Rows are points. To make a cloud, some directions were put in groups of two or more. Within a group, all points are equally far from the middle, so they leave a hole (a ring in 2 directions, a hollow ball in 3). The other directions are filled evenly. Then the cloud was stretched, turned, moved and blurred a little. Count the holes, and give their numbers of directions, smallest first.
(in the rows, 128 means zero)

Cloud, 19 rows:
[[118 107 111]
 [102  83 163]
 [169 160 166]
 [ 98 166 151]
 [168 164  65]
 [175 124 163]
 [104 116 126]
 [ 99  99 154]
 [144 131  68]
 [168 169 112]
 [149 116  88]
 [142 117  70]
 [149 155 169]
 [151 126  83]
 [ 91  86 162]
 [ 94 116 159]
 [136 108  79]
 [152 136 106]
 [168 111 159]]
Holes: 0

Cloud, 31 rows:
[[178 126 178 106]
 [107  87 176 158]
 [164  80 150 179]
 [133 121 134  94]
 [122 152 116 179]
 [166 107 162 150]
 [152 181  98 152]
 [172 137 134 134]
 [136 149  99 157]
 [118 128 166 127]
 [175 136  90 181]
 [180 126 103 110]
 [180 158 142 129]
 [145 165 187 159]
 [ 83 137 137 171]
 [195  79 153 100]
 [161 119  85 148]
 [106 159  88 119]
 [147 127 100 167]
 [100 136 160 125]
 [117  83 153 120]
 [149  81  88 157]
 [171 102 112 186]
 [104  80 131 136]
 [153 147 107 158]
 [129 177 113  82]
 [172  76 189 132]
 [154  80  92 133]
 [143 119 117 137]
 [178 165 120 135]
 [115 164 136 171]]
Holes: 0

Cloud (46 x 6):
[[ 82 113 146 103 101 150]
 [123 135 178  97 160 111]
 [ 99 112 182 146  86  72]
 [ 84 169 132  91 131 134]
 [ 92 141 181 108 138  97]
 [ 78  97 172 151 165 122]
 [ 93 135 168  78 164 112]
 [ 57 140 129 143 126 170]
 [ 80 138 176  79 149 159]
 [ 66 172 126 156 109 171]
 [113 180 145 137 134  85]
 [120 160 163 170 128 148]
 [133 106 157 132 136  83]
 [ 94 128 150 117  82 132]
 [135 108  95 179 130  91]
 [ 86 150 176  96  88 156]
 [104 102 108 184 127 142]
 [115  80 132 157 119 131]
 [ 55 128 180 149 170 140]
 [130 150  91 130  93 107]
 [ 63 155 130 106 160 141]
 [109 131 124 149 111 175]
 [ 98 144  98 144  78 114]
 [116 111 105 151 126 145]
 [149 181 127 176 137 104]
 [124 152 144 159  82 142]
 [ 89  91 139 120 134 116]
 [147 156 126 174  70 183]
 [136 139 189 125  99 131]
 [ 82 108 178 153 146 104]
 [115 154 115  98 134 178]
 [109 172 172 146 144 129]
 [ 63  98 120 160 105 151]
 [ 82 155 127 144 166 122]
 [ 78 118 107 151 158  85]
 [ 66 127 148  55  75 163]
 [123 171 129  92  91  90]
 [ 68 127 124 127 104 159]
 [ 82 139 177 157 136 100]
 [ 90 193 122 156 106  90]
 [ 74 146 191 149 111 103]
 [115 103 135 116  66 169]
 [110 144 162 179 107 135]
 [105 141 139 120  74 112]
 [ 80  68 136  84  92 116]
 [139 150 167  98 142 162]]
Holes: 0

Cloud:
[[172 138  90 160 107 104]
 [ 83 123 112 145 189 129]
 [157 158 164 103 105 120]
 [151  83  68 111 111 101]
 [ 96 110 150 153 110 147]
 [175 106  82  96 109  87]
 [ 92 147  87 131 182 123]
 [144 147 137 158 133  67]
 [151 154 169 105 185 120]
 [123  77 110 154 192 119]
 [163 150 165 149 112 108]
 [146 173  83 120  97 117]
 [156 145 148  91 110  76]
 [167 126 163 124 193 100]
 [116  88 133  71 174 158]
 [ 90 100 141  80 127  98]
 [132 157  99  74 131  80]
 [119 161  84  93 104 101]
 [158 130 161 114 182  76]
 [ 92 112 161 123 104 121]
 [100 124 121 158 154 178]
 [120 146 128  69 158 165]
 [ 95 111  93  72 119 107]
 [113  83  80 151 121 107]
 [164  87 158 122 193 110]
 [ 99 129 163 140 111 147]
 [117  88 105 167 108 134]
 [155  73 146 103 106  98]
 [131 167  87 144 122  84]
 [170  94 104  77 140  75]
 [104 155  94 137 178 160]
 [ 95 121 114  68 118 102]
 [175 114  83 154 107 126]
 [186 119 168 120 162 138]
 [ 85 124 158 107 154  90]
 [175  87 106  82 161 159]
 [139 177  88 122 159 161]
 [177 116  74 120 185 125]
 [179  97 165 130 122 134]
 [140  77 110  84  93 133]
 [119  91 141 159 150 173]
 [124 164 103 146 184  95]
 [143 155  91 148 151  71]
 [122 154  99  80 155 171]
 [175 140 163 111 105 106]
 [ 76 122 110 150 143  99]
 [ 82 105 155 102 155  96]
 [102 137 111  70 112  99]]
Holes: 3 (2, 2, 2)

Cloud:
[[101 121 150 194 151 128  99 167]
 [133  97 136  97 122  84 153 146]
 [143 185 133 159 169 148 196 120]
 [137 135 148 178 108  80 193 179]
 [144 186 129 132 165 116 148 116]
 [137 161 214 140 132 125 122 148]
 [140 138 198 179 143 126 141 143]
 [175 132 158  96 104 162 132 102]
 [ 86 139 113 179 137  94 164 158]
 [108 122 117  92 113 100 145 191]
 [128 100 166 195 128 144 101 134]
 [ 83 179 150 140  80 108 113 137]
 [ 84 145 177 167 116 170 107 171]
 [137 118 118 143 164  91 140 171]
 [147 133 158 105 107  97 180  79]
 [105 107 153 143  96 182 181 163]
 [178 147 107 162 109 127 167  90]
 [134  98 101 101  91 144 163 173]
 [130 124 115 180 124  79 206 106]
 [132 166  76 131 108 143 161  88]
 [158 122 168 101 164 115 181 130]
 [115 111 108 108 153  95 154 159]
 [139 185  88 131 112 114 165 104]
 [149 131 183  99 135  92 126 140]
 [130 158  97  85 102 133 167 108]
 [107 183  95 118 133 101 101 107]
 [119 117 183 157 130  97 172 168]
 [182 158 101 133 107 130 162 107]
 [138 147 171 188 165 136 147  76]
 [165 174 122 162  89 105 137 130]
 [141 161 162  98 136 177  88 169]
 [ 87 130 137  95  83 105  80 147]
 [145 176 133 161 156  96 161 103]
 [149 172 113 166 114 100 211  81]
 [134 138  99 109 128 187 177 105]
 [119 135  92  97 104 109 165 198]
 [129 106 109 182 106  95 138  79]
 [135 151  91 152 101 171 149 179]
 [ 81 149 160 183 130 141 150 199]
 [135  78 173 152 124 161 179 122]
 [ 70 157 155 138 110 115 168 159]
 [106 119 137 107  68 143 111 162]
 [123 176 184 120 110 103 144 119]
 [110 151 123 123 162 161 104 153]
 [110 123 122 108 156 183 149 112]
 [159 121 184 145 117 169 186  82]
 [ 95 146  75 167 102 113 181 121]
 [128 111 151 200 145 143 149 172]
 [110 170 142  76  99 107  75 138]
 [163 124 173 193 117 148 117 155]
 [147 176 122 154 125  82 118  91]
 [128 180  86 137 105 120 130  92]
 [134 154 125  80  93 138  91  89]
 [174 162 125 177 102 159 193 117]
 [145 165  96 107 101 141 102 108]
 [123 174 183 171 128 176 170 122]
 [164 148 155  97 114 185 145 134]
 [128 171 160  89 155 141 141 130]
 [171 131 101 168 107 100 195 117]
 [135 160 194 135 135 120 196 125]
 [117 165 163  98 113 103 137  62]
 [127 122 135 187 173 106 178 121]
 [145 100 146 197 105 151 172 161]
 [192  89 142 114 120 157 168 167]
 [146 173 139 122 163 164 123 133]
 [113  93 141 113 168 145  93 139]
 [129  95 146 187  94 142 139 141]
 [118 150 100 165 107 166 106 143]
 [148  80 159 121  86 130 112 140]
 [157 114 132 104 144  84 152 171]
 [111 129 108  89  86 133 169 147]
 [156 149 167 108  83 174 161 129]
 [109 188  95 151 100 108 143 165]
 [115 199 118 156  99 101 110 129]
 [105 149 109 163 163 157 179 169]]
Holes: 3 (2, 2, 2)

Cloud (72 x 8):
[[133 112 123 123 172  63 116  93]
 [180 122 163 103 156 138  93 114]
 [102 149 110  85 165 164 168  92]
 [122 141 130 125  91  51 101 110]
 [148 120 143 119 185 133 133 129]
 [131  70 133  98 161 132 188 104]
 [137 102  88 146 123  43 160 112]
 [176 127 104 106 180 138 124 114]
 [142 110  70 127 101 174 134 154]
 [162  77 146  94 120 137  67 124]
 [142  85 133 164  94 112 146 144]
 [121 128 118  84  88 141 181 121]
 [104 100 119 135 149 185 121  94]
 [128 183 134 111 126 150  88  72]
 [125  96  95 125  78 183 117 148]
 [ 99 129  47 105 128 118 163 131]
 [102 185  93 146 136  98 157  84]
 [158 110 137 173 126 128  71 133]
 [156 188 113 115 156  98  91  83]
 [132 125 114 128 171 177 102 103]
 [ 79 118 123 144  81 173 145 153]
 [137 130 113  61 107 122 184  97]
 [162  96  84 158 107 102 140 162]
 [121 181  98 135 108 145 149 150]
 [160 120 101  82 154  59 160  96]
 [138 190  90 110  85 106  89  88]
 [ 93 107 160 121 147 133 142  57]
 [124 110 166  94 122 175 120  98]
 [152 116 121 150  99  96 200 129]
 [ 91  63 103 128 139 120 140  78]
 [ 95 120 160  93 136 173 137 128]
 [158 126  90 155 101  93 172 149]
 [157 132 130 178 103 142 132 135]
 [119 183 102 131 147 103  97  80]
 [134 145 103 112 111  44 144 134]
 [110 118 110 186 145  82  97 143]
 [111 101  76 140  83 126 172  91]
 [ 63 177 110 114  93 113 116 144]
 [131 161 121 157 136 128  81  82]
 [100 138  70  84 120 103 195  92]
 [138 143 132 180 133 139 180  92]
 [167 124  94 126  67 168 133  97]
 [145 176  74  85 118 133 126 124]
 [127  90  96  98 105  96 186 138]
 [153  70 102  91  95 114  86 103]
 [138  91  85  69 109 113 110 115]
 [128 136 153  62 138 152 141  82]
 [149 148  55  80 112 118 119 105]
 [152 101 156 159 152 108 132  75]
 [ 71 160 167 108 119 128 122 141]
 [189 103  95 148 102 163 100 153]
 [108 108 115 169 148 191 118 143]
 [188  85 116 154 116 142 124 135]
 [148 120  58 145 111 128 188 112]
 [125 126 169 111 120 107  57 102]
 [152 136 112 131  97  41 109 109]
 [125 173  86 140 129 119 198 122]
 [ 80 137  79 130 164 121  74 126]
 [112 125  87  88 114 164 175 133]
 [183  94 101  84  97  94 111 143]
 [ 80 114  46 141 141  87 155  87]
 [139 101 122 100 143 126 163 175]
 [137 103 155  95 124 168  96  62]
 [122 156 105 181 100 128 138 150]
 [108 124  90  67 136 156 112 145]
 [140 148 110 117 168 175 152 133]
 [100 152 133 113  80 165 143 127]
 [134 127 134 119  62  98 136  60]
 [106 169 135 121 126 147 149  54]
 [152 115 133 102 169 131 164 145]
 [193 176 132 136 102 123 149  76]
 [166 129 125  66 128 110 118 155]]
Holes: 2 (2, 4)

Cloud (96 x 9):
[[133 166 113 162  93 183 122  73 151]
 [ 74 132 126 216 118 127 111  97 153]
 [ 79 137 159 129  99  79 116 111  68]
 [141 117 162 115 155 137 147  69  77]
 [ 83 155 124 146 143 122  83  82  67]
 [ 97  89 173 113 132  56 135 126 103]
 [139  97 192 151 154 131 167 145 149]
 [ 90 148 165 159 108 160 151 162  78]
 [103 107 106 169 189 155 127 137  91]
 [ 78 157 144  95 172 109  94  92 106]
 [ 91 158 180 148 164 149 171  98  94]
 [130 141 100 143 156 183 161 155 105]
 [ 74 150 179  96 182 119 124 109 130]
 [104 163 125 197 175 135 119  91 137]
 [105 138 149 115  79 166  95 108 157]
 [143 136 129 139 161  82  98 149  73]
 [165 127 165 187 121 169 135 100 136]
 [170 150 128 194  93 151 144 100 121]
 [ 69 115 150 151  77 154 128  64  96]
 [102 133 167 153  63 168 165  99 106]
 [120  72 177 102 128  86 149 138 133]
 [ 69 149  64 154 122 100 104 124 112]
 [149 140 156 206 122 122 150 130 150]
 [150  97 151 147 146 146  94 138  68]
 [121 114  61 156 101 120 132 120  74]
 [127 160 149 131 131 123  87 180 110]
 [157 107 128 137 163  78 105  92 161]
 [133 156 103 114 112 147 125 104 193]
 [ 64 126 113 143  82 133  81 145 155]
 [ 99 177  91 153 134 182 132 107  83]
 [ 52 112 159 137 165  70 125 108 105]
 [ 92 118  74 193 145 118 145 101 132]
 [151 132 128  91 123 145 177 115  76]
 [107 191 129 168 159 154 149  83 113]
 [163 108 177 135 115 170 161 132 117]
 [105 128 164 210 101 144 145  93 149]
 [ 82 101  82 114 139  76 102  99 116]
 [ 55  93 144 128  94 139  87 101 129]
 [138 121 119  75 129 154 166 128  93]
 [152 146 179 142 107 151 151 110 167]
 [ 87  64 166 106 136  94 125 108 145]
 [ 82 118 143 151 212 114 140 122 112]
 [132 152  87 124 123  82 109 149 165]
 [ 90  95  93  91 129 130 131  84 100]
 [133 150 163 142 165 132 179 159  91]
 [110 172 110 163 160 151 139  77 169]
 [ 99  72 106 152 111 139 180  93 118]
 [123 124  88 120 143 129  86  65 150]
 [160 126 133 171  86 177 131 152 117]
 [122 182 102  98 129 119  98  89 138]
 [144  93 188 120 161 113 145 147 153]
 [144 110 107 110 135 158 128 131 192]
 [106 128 125 165 132  88 184 147  75]
 [131 164 155 113 164  80 102 111  93]
 [125 136  87  93 115  91 166 106 135]
 [106 198 114 179 129 101 140 117 119]
 [ 84 108 136 156 121 131 119  64  56]
 [124  89 138 126 126  71 189 116 136]
 [115 123 122 128 137 181 183 157 100]
 [ 87 164  85 121 179 105 117 146 129]
 [107 100 179 125 114  72 146  87 141]
 [ 99 136  75 149  80 151 168 102  91]
 [118 111 185 127 203 116 139 129 137]
 [102 149 123  79 171 143 109 145 160]
 [ 75  89 118 119  96 114 106  71 149]
 [ 95  98 171 159 179 171 153 117 130]
 [141 138  99  89 181 112 136 143 143]
 [ 79 152 114  98 135 150  91 152  88]
 [125 131 128 197  99  73 104 125 105]
 [ 81  75 153 122 167 119  79 154 118]
 [113 168 121 151  99  80 121 149 164]
 [122  91 157 129 173 128 171 174 141]
 [125  94 157 162 115 139 115 179  82]
 [ 88 157 128 159  73 144 158  92  64]
 [ 78 148 161 104  86  82 129  98 117]
 [ 69  77 172 110 163  97 105 135 133]
 [193 125 134 155 122 165 132 122 106]
 [166 148  82 177 119 156 150 134 120]
 [113  87 174 135 153 117 124 111 191]
 [ 93  94 197 121 158 108 120 122 165]
 [133 114 130 140 205  89 101 125 159]
 [118 149 139 190 163  67 124 101 129]
 [100 141 124 162 174 165 126 126 188]
 [120 135 145 153  53 154 104 130 120]
 [123 164 130 145 145 201 131  91 160]
 [156 132 132 162 169  62 125 133 145]
 [149 134  79  99 147 107 101 134 151]
 [114 108 174 160 131 107 143  86 187]
 [109  97 126 156 144 184  71 114 124]
 [ 73 153 165 145 132 193 162 122 123]
 [120 123  85 121 106 109 181 102 161]
 [ 96 131  91  91 141 129 151  68 129]
 [100 157 179  88 128 135 102 141 134]
 [134 144 153 138 112  77 141  66 153]
 [122 183 155 151 154 115 117 110 176]
 [142 148 155 136 140 129  76 125  80]]
Holes: 3 (3, 3, 3)
